Each row is a point. Any point is a mix of the corners, with weights that add up to 1. It lies inside the corners' shape when no weight is negative. Is each point inside? If not, which corners have a negative weight?
In the rows, 128 means zero.

Corners:
(1): [ 98 189]
(2): [ 89 102]
(3): [150 131]
Points:
[ 94 122] => inside
[136 129] => inside
[ 82 117] => outside (3)
[139 129] => inside
[129 102] => outside (1)
[137 104] => outside (1)
[ 70 159] => outside (3)
[ 81 171] => outside (3)
[126 181] => outside (2)

Corners:
(1): [ 95 184 184  94 184 149 173 141]
(2): [117 177 165 139  79  99  97 117]
(3): [175 102 125 115 129  93 177 203]
(4): [176  93  80 141 121 142 115 116]
(5): [158 131 139 160  86  60 169 128]
(6): [ 75 163 112 103 134 131  88  97]
(7): [ 93 172 122 192  84 114 127 126]
(8): [138  80 117 123 192 143  84 113]
(9): [ 86  82 127  69  77 156 137 157]
Points:
[ 76 182 198 153  99 117 150 137] => outside (3, 4, 6)
[ 94 150 118 111 130 126 104 113] => inside
[130 118 132  95 145 129 131 139] => outside (7)
[141 139 132 142 145 109 122 122] => outside (9)
[120 132 129 113 143 138 122 131] => outside (5)
[140 121  64 169 115 114  56 100] => outside (1, 5, 9)
[116 160 137 140  82 108 131 109] => outside (3, 8)

Corners:
(1): [115 130 155 119 130 131 121 144 115 106 141 117 160 148 146 165 120 126]
(2): [117 110 111 152 135 128 119 156 119 133 145 141 149 124  89 133 156 123]
(3): [129 114 162 140 122 146 131 163 145 129 133 124 115 129 151 148 148 116]
(4): [125 102 146 126 183  64 152 132 127 145 143 121 119 141 146 143 129 104]
(5): [146 125 111 134 134 147 116 116 131 125 144 151 121 141 152 161 103 114]
(6): [145 166 148 133 139 113 116 125 115 110 132 112 120 104 133 159 151 119]
(7): [123 222 142 135 160 142 137 139 131 138 123 142 119 135 131 109 145 136]
(8): [136 174 124 146 132 140 114 148 140 122 143 109 125 152 120  95 120 118]
(9): [164 105 154 143 154   7 151 130 151 137 139 152 129 148 125 161 135 110]
(10): [167 152 143 179 144 143 151 113  63 124 112 135 175 103 133 152 142 116]
(11): [119 106 162 150 142 122 116 115 114 121 129 144 109 146 117 129 141 117]
(12): [156 140 127 148 128 146 133 126 132 139 132 106 133 151 107 157 130 141]
(13): [160 122 138 128 181  68 146 127 148  81 102 125 114 146 141 162  91 122]
(14): [155 140 133 119 127 135 129 131 140 141 131 134 147 120 100 110 111 131]
(15): [111 149 123 150 119 125 113 141  85 137 108 117 140 112 153 151  95 150]
(16): [111 169 130 117 127 143 128 159 147 135 135 111 118 130 130 163  43 105]
(17): [113 139 129 129 122 127 122 122 144 121  98 116 142 138 129 140 141 108]
(18): [118 109 138 125 123  71 206 138 142 105 146 116 127 143 134 157 127 139]
(19): [149 117 128 125 121 128 146 149  87 136 116 149 110 147 134 149 141 107]
Points:
[148 136 140 131 142 103 146 136 137 121 138 126 135 137 129 143 142 118] => outside (11, 15, 16)
[134 104 123 118 132  88 124 131 144 121 140 121 129 149 114 151 102 122] => outside (3, 7, 10)
[143 134 134 147 137 119 133 131 117 129 123 131 128 130 128 135 147 129] => outside (1, 16)
[127 137 136 132 136 122 136 137 118 121 126 127 128 131 136 142 125 121] => outside (9, 12)
[183 132 142 146 145 124 114 126 109 147 127 128 108 131 138 157  86 107] => outside (1, 2, 7, 17, 18)

Corners:
(1): [147 125 117 108 149 136 134 134 189  93  90 143 105 131 133 163  87 139
  58 135]
(2): [105 111 107 132 118 148  93 133 110 124 125 159  88 113 160 147 144 118
 145 117]
(3): [ 97 154 127 108 134 136 110 127  98 129  97 127 116 131 120 146 139 147
 124 112]
(4): [109 145 125 105 137 157  93 101 178 119 102  97 110 140 145 126 104 154
 104 162]
(5): [110 104 179  90  94 152 119 181 150 153 108 152 117 105 134 125 148 132
 124 196]
(6): [117 160 102 181 106 140 152 125 109 148 131 110  92 109 122 131 158 117
 120 118]
(7): [ 98 115 142 192 132  70  93 117 232 100 117  95 111 141 131 107 143 117
 127 110]
(8): [199 128 139 112 125 138  98 136 108 114 137 128 113 129 128 109 148 131
  94 119]
(9): [127 141  96 117 120 109 124 114 155  98 129 112 112 112 114 153 153 139
 145 138]
(10): [147 119 114 170 149 105  90 114  97  97 108 114 114 128 122 119 143 133
 147 142]
(11): [104  97 118 113 113 152 138 156 116 102 121 115  98 122 131 132 114 102
 134 109]
(12): [124 103 151 164 123 159 100 127 148 125 117 102 107 138 125 145 130 150
 156 111]
(13): [114 109 127 112 141 140 109 162 154  82 115 114 104   7 185 126 132 121
 134 101]
(14): [100 101 143 106 113 132 138 131 134 114 145 107 161 142 182 139 130 131
 115 145]
(15): [103  95 160 102 141 134 139 101 103 157 121 124 101 143 136 132 124  61
 141 117]
(16): [101 102 162 121  25 145 207 110 104  90 133 180 126 127 150 143 148 130
  85 150]
(17): [103  96 106  98 156 137  88 113 127 153 111 154 225 139 139  68 138 123
 117 149]
(18): [204 114 121 101 143 125 139 131 128 102  92 110  94 131 171 129 158 117
 133 113]
(19): [105 135 119 124 145 129 164 128 108 107 142 164  93 124 132 125 140 146
 141 131]
(20): [115 213 112 110 144 145 119 121 163 102 113 103 143 106 165 147 123  85
 131 104]
(21): [173 149 112 138  90  90 180 114 105 145 135 151 113 131 128 100 112 124
 150 112]
Points:
[130 116 131 121 121 131 117 127 141 114 115 125 123 121 143 127 131 124
 124 128] => outside (6, 19)
[135 130 113 135 125 127 132 101 137 117 121 117 124 160 133 131 121 104
 117 117] => outside (3, 5, 13, 19)
[131 121 122 122 108 147 140 128 106 123 131 131 116 108 148 124 144 119
 137 136] => outside (1, 3, 7)
[127 109 131 112 126 137 131 133 122 119 118 132 113 111 138 128 131 134
 119 135] => outside (2, 7, 20)
[133 130 122 119 125 131 121 123 144 111 119 122 113 123 134 134 134 132
 119 133] => inside
[114 127 126 127 126 132 127 124 138 117 117 124 116 124 140 132 131 123
 128 131] => outside (8)
[114 117 132 120 127 141 115 134 139 116 117 125 118 118 143 132 138 125
 122 135] => outside (21)
[ 71 107 124 145 135 137 128 117  74 108 145 128 107 102 130 129 161  76
 166  76] => outside (1, 4, 5, 14, 18, 21)

Corners:
(1): [139  93 119 175  95  90 113 126 125 134 161 171 201 106 133 103 111 143
 119 119]
(2): [163 162 145 147  91 167 113  60 233  44 122 188  83 119  81  76  81  76
 190 146]
(3): [165  91 106 196  81  48 149 144 122  88  91 124 120 223 144  83 130 112
 137 130]
(4): [107 122  95 151 152 172  75 137  71 148 188 172 143 119 130 178 187  98
 110  99]
(5): [190 139  22 151  81 147 105 144 149 116 198 143  74  53 155  96 120 128
 137 176]
(6): [ 95 126 172 109 132 137 141 180  85 125 121 147 141 149 147  99 102  80
 123 221]
(7): [124 117 133 159 200  73 182 167 105 168 144 144  74 176  44 148 100 156
 142 145]
(8): [137 142 112 117 140 141 110 145 146 102 164  95  88 127 171  69  97 118
 138  84]
(9): [130 199 140 104 159 143 181 201 193 132  84 122 122 143 134 145 133 207
 108 108]
(10): [111 104  92 129 204  83 137 164 133  78 144 128  98 113 107 125 157 139
 155 142]
(11): [ 90 162 138 184  84 129  93 152  90 142 188 180 133  94 133  68 111 132
 153 206]
(12): [156 170 101 123 179 162  45 183 121 116  29 208 149  96 170  92 166 130
 117 114]
(13): [117 154  69 115 137  78 139 121 134 139 142  83 103  44  94  98 175 110
  77  91]
(14): [113 116 140 126 132 137 112 115 101 156  99 125 128 128 137 143 174 192
  97 122]
(15): [163 196  78 137  97 121 137 116 141 177 113 128 153 147 206 147  76 146
 160  93]
(16): [119 115 119 117 135  77 100 121 136 129 122 183 118  94 200  97 155 136
 110 146]
(17): [167 154 136 156  83 176 122 153 129 188 162 153 199 135 146 109 165 106
 188  98]
(18): [148 132 139 119 107 118 136 168  46 111  67 161 155 121 106 111 173  84
 137  82]
(19): [104 132  75  85 107 150  96 125 131 181 108 182 121 119  99 156 157 155
 143  96]
(20): [101 100  92 140 121 200 136 107 143 134 114 143 120 115 165 121 149 104
 141  54]
(21): [153 201 124 113  98 176 149  74 121 157 141 183 155 180  70  73 140 145
 111 144]
Points:
[129 134  90 130 103 141  98 128 117 132 135 156 146 109 168  97 145 109
 133 108] => outside (2, 7, 9, 14)
[133 152 118 144 136  88 122 148 102 155 111 163 154 141 129 127 151 153
 129 120] => outside (2, 5, 6, 8, 20)
[130 147 116 128 134 129 132 139 136 129 127 140 122 125 125 111 137 139
 126 123] => inside
[133 146 119 129 127 132 130 144 122 142 122 154 133 134 126 116 134 130
 135 126] => inside
[124 132 100 131 139 117 121 146 112 135 125 144 126 121 140 118 143 137
 117 117] => outside (2, 17)
[136 142  94 127 133 104 113 143 107 112 122 155 104 110 124 101 136 109
 127 136] => outside (1, 9, 14, 17, 20)
[131 135 105 134 127 133 117 154 117 148 134 148 137 105 147 120 143 128
 136 114] => outside (2, 3, 21)
[133 181 117 112 145 174 115 105 159 133 121 164 102 106  99 116 145 130
 149  91] => outside (1, 3, 5, 6)
[142 147 124 145 131 123 104 135 125 135 111 179 148 146 129 111 138 153
 141 106] => outside (5, 6, 13, 20)

Corners:
(1): [ 93 159  97 146 168 152 140  86 142 139 131  96 144 136 147 130 151 101
 171 107]
(2): [194 133 118 117 155 150 158  72 187 150 122 181 170  74  99  38 134 181
 146 170]
(3): [ 93 122 154 135 168  94  90 131 159 165 140 156 110 166 145 121 117 187
 184 134]
(4): [111 120 166 107 106 113 142 142 132 124 136 139 155 151 127 139 126 132
 177 150]
(5): [ 79 121  57 140 149 127 160  78 129 105 176 117 103 180 138 135 154 140
 156 102]
(6): [136 181 152 118 164  94 143  75 163 104 122  56 163 127  84 117 159 146
 154 166]
(7): [136 101 142 160 151 141  98 122  58 129  78 116 173 136  68 153 153 132
 118 112]
(8): [159  87 121  99 146 126  77 146 162 147 143 171  98 138 151 128 129  91
  77  67]
(9): [129 113 179 117 124 168  96  93 113 110 138 156 130 131  42 102 177  94
  29 120]
(10): [192  80 203 123 105 210 125 117  98 119  86 237 110 119 110 135 122 159
  74  98]
(11): [ 91 155  49 141 148 125 155 176 175 112 158  72  98 155 165 198  97 160
 169 125]
(12): [140  87 158  58 122 153 117 158 160 145 174 145 112  92  83 121 164 136
 139 126]
(13): [ 71 106  57  87 161 153  87 112  81 137 138  62  66 218 233 138  83 112
 147 107]
(14): [ 74 128  70  69 134 140 189 100 202 197 137 117 113 147 181 149  81 190
 129 165]
(15): [172 145 175 112 129 131 124  86 176 153 185 112 135 113  84 107 135 111
 166 121]
(16): [142 137 167 145 145 132 188 114 139  89 109 114 143 177 133 105 126 145
 122  85]
(17): [179 140 117 118 132 117 141 128 143 171 123 131 140 125  88  92 191 157
 109 151]
(18): [ 74 100 120 126  83 175  90 145  56 112 131 128  39 126 141 119 112 124
  82  68]
(19): [181  82 212 156 109 147 154 134 148  82 104 138 150 111 107 101 167 119
 139 120]
(20): [128 128 137 168  99 126 179 172  93  91  73 135  85 181 112 167 127  88
 152  85]
(21): [156 155  98 140 124 175 134 112 155 138  56 118 162 161 116 130 113 156
 142 109]
Points:
[119 119 130 107 133 138 127 128 142 138 139 129 106 141 143 129 124 133
 137 129] => outside (5, 7, 16, 21)
[134 129 125 120 138 138 131 115 146 134 142 120 123 138 121 124 130 135
 140 122] => inside
[ 95 130  96 120 136 131 162 130 144 121 141 111  96 150 165 137 117 158
 161 130] => outside (7, 8, 9, 15, 21)
[127 120 120 112 137 145 136 114 148 144 126 136 125 138 131 127 125 142
 123 123] => inside
[136 124 116 121 137 141 128 122 139 139 123 127 115 132 125 126 135 143
 136 119] => outside (4, 9, 16)

Corners:
(1): [113  78 154  82 162 151 104 200  96 137 127  95 149 129 111  82  87  90
 126 108]
(2): [146 122 198 123 129 100  87  99 207 150 153  95 147 144 109 100 126  83
 138 160]
(3): [165 126 174  88 189 132  87 116 171 135 184 114 161 127  71 122 107 155
 123 157]
(4): [198 101 132  59 151 121  96 123 172 132 188 125 141 137  96  79  96 105
 121 166]
(5): [ 84 145  65 166 141 113 202  96 141 121 102 119 131  73  96  91 189  63
 129  60]
(6): [180  70 190 110 136 130 141  96 166 122 125 126 152 146 113 137  98 142
 156 118]
(7): [ 58 138  76 160  91 100 173  40 118 168  73 133  75  52 102 139 106  80
 105  82]
(8): [149 145 198 142 159  79  84 167 111 142 168 121 142 131  91 106 116 147
 168 108]
(9): [ 42 140  90 117 123 122 164  79 139  94  61 180  96 121 122 138  68  76
 116 106]
(10): [ 89 171 100 130 129 122 126  69  99 135  19 124  96  82  77 123 150  69
 107 135]
(11): [144  86 169 125 172 126 124 135 144 134 153 113 163 113 114  81 100 154
 155 174]
(12): [147 133 129 130 133 106  95 150 175 135 129  86 143 114 100 142 101 127
 205 107]
(13): [126 144  76 150  73 136 156 106  93 119 119  95 159  79 144 126 152 116
  49 120]
(14): [ 71 149 131 116 142 183 146 136 141 157  72 189 115 105  89 172  67  49
 141 156]
(15): [166  94 123 132 160  78 116 100 162 174 130 123 201 100 111 135 139  97
 162  83]
(16): [ 60 140  77  96 192 132 212 119 139 163  58 139  81 140 117 149 116  61
 133 126]
(17): [165  87 111 107  86 121 116 130 131 137 108 105 114  89 145  98 179 161
  81 137]
(18): [ 88 132  48 101  63 148 128 123  90 152  79 100 121 107 149  95 170 138
 115 107]
(19): [132 111  91 138 119 181 106 119 107 161 108 129 125  85 153 105 107 109
  93  95]
(20): [ 78  87  62 193 100 125 189  68 102 119  90 139  85 107 106 173 151  52
  98 102]
(21): [145  97 142  88 125 170 122 101 100 118 137 113 139  99 201 148 150 107
 104 128]
Points:
[111 134 114 134 130 118 139  98 132 144 108 132 124 108 103 119 122 101
 123 118] => outside (1, 12, 17, 21)
[135 120 128 104 146 128 127 124 130 135 112 122 146 109 116 122 129 111
 132 124] => outside (2, 7, 19, 20)
[121 113 134 117 147 127 127 123 138 137 119 122 134 118 107 119 109  99
 145 116] => outside (13, 17)
[115 118 118 105 131 136 132 109 119 158  87 124 113 102 124 110 133  78
 120 105] => outside (3, 9, 11, 12, 13, 20)
[138 117 131 119 141 111 121 120 145 147 124 114 135 120  94 125 121 108
 139 134] => outside (5, 9, 19, 21)
[108 133 102 123 126 124 134 106 127 143 102 124 121 101 111 121 129  89
 117 111] => outside (6, 11)
